Each row is a point. Each copy is the shape, with its points in the same order, turned, moved and blurred by noise. Is it also mirrored, or only turned?

Shape (8 x 2)
[[ -9 -68]
 [ -3  29]
 [  6  44]
 [  4 -46]
 [-31  -2]
 [ 17  34]
 [  3 -60]
 [ 63  76]]
Copy 1 (8 x 2)
[[-55  55]
 [  0 -23]
 [ 18 -35]
 [-28  44]
 [-40  -9]
 [ 20 -17]
 [-41  55]
 [ 82 -33]]
Copy 1 is: mirrored
Copy 2 (8 x 2)
[[ 17 -73]
 [  4  25]
 [ -5  39]
 [  4 -52]
 [ 35  -5]
 [-15  28]
 [  6 -67]
 [-65  63]]
Copy 2 is: mirrored
Copy 3 (8 x 2)
[[-47   1]
 [ 52   3]
 [ 68  11]
 [-24  16]
 [ 22 -28]
 [ 58  19]
 [-33  14]
 [103  67]]
Copy 3 is: mirrored
Copy 4 (8 x 2)
[[-29 -46]
 [ 13  37]
 [ 29  48]
 [-16 -27]
 [-32  26]
 [ 29  26]
 [-24 -46]
 [ 90  43]]
Copy 4 is: only turned

Shape (8 x 4)
[[  7  37 -68 -27]
 [-22   2  -1 -12]
 [-47 -82 -85 -14]
 [ 28 -18 -60 -20]
 [ 23 -25  -5  18]
 [ -5  39  38 -10]
 [-30  48  53  -9]
 [ -8   8  42 100]]
Copy 1 (8 x 4)
[[-46 -17  32 -60]
 [ -9  -9 -15  -4]
 [-44 -24  76  65]
 [ -6  -8  61 -28]
 [ 23  28  18  -7]
 [ 11  -2 -56 -41]
 [  4  -3 -82 -27]
 [  8 105 -51   7]]
Copy 1 is: mirrored
Copy 2 (8 x 4)
[[-23 -38 -61 -60]
 [-26   5 -13  -9]
 [ -8 102 -52 -67]
 [ 21   6 -61 -55]
 [ 35  10 -43   7]
 [ -8 -42  13  22]
 [-38 -31  32  33]
 [  3   7 -43 104]]
Copy 2 is: mirrored
Copy 3 (8 x 4)
[[ 43  -7 -41 -49]
 [ -2 -18  14  -5]
 [ 11  60  56 -96]
 [ 54  24   1 -33]
 [ 19  32   6  20]
 [-11 -42  -4  30]
 [-43 -69  -7  30]
 [-68  43 -21  68]]
Copy 3 is: mirrored

Shape (11 x 6)
[[  32   16  -21  -30    5   -7]
 [   2   21  -21  -28  -31   -2]
 [   2   30   32   -6  -22   30]
 [  40   13   20  -56   14   47]
 [ -18   13   13  -26   -8   22]
 [  21   21  -10  -17  -11   41]
 [ -30    5   34   -1  -20  -50]
 [ -33  -17   13   -1  -14    9]
 [  39  -35   25  -15 -121    3]
 [  29  -24   -2   -2   13   26]
 [  34  -38   28  -40   15  -64]]
Copy 1 (11 x 6)
[[ -3 -61   3  17  -4  16]
 [ 18 -47  12   4 -17 -13]
 [ 20 -23 -13 -40  17  -2]
 [-42 -66 -24 -36  10  13]
 [ -4 -19  11 -29  -6  -6]
 [ -6 -48 -11  -9  21 -18]
 [ 46  10  14 -11 -41  38]
 [  4  17   0  -9 -20  -5]
 [ 59 -39 -83 -15 -69 -44]
 [-27 -20 -34  16   8   9]
 [ -6 -35 -22  19 -64  76]]
Copy 1 is: only turned
Copy 2 (11 x 6)
[[  -1   45  -46  -25  -25  -31]
 [  12   21  -25  -28  -56  -33]
 [  -4  -19  -42   -7  -43    8]
 [  -5    4  -82  -54   -3    3]
 [   7   -7  -18  -32  -28    0]
 [  25   11  -59  -19  -34   -4]
 [ -38   -5   28    2  -37  -32]
 [  16  -19    7   -9  -15  -17]
 [   5  -67  -57   -1  -71 -103]
 [  18   10  -50   -2   13  -26]
 [ -59   24  -16  -22   21  -76]]
Copy 2 is: mirrored
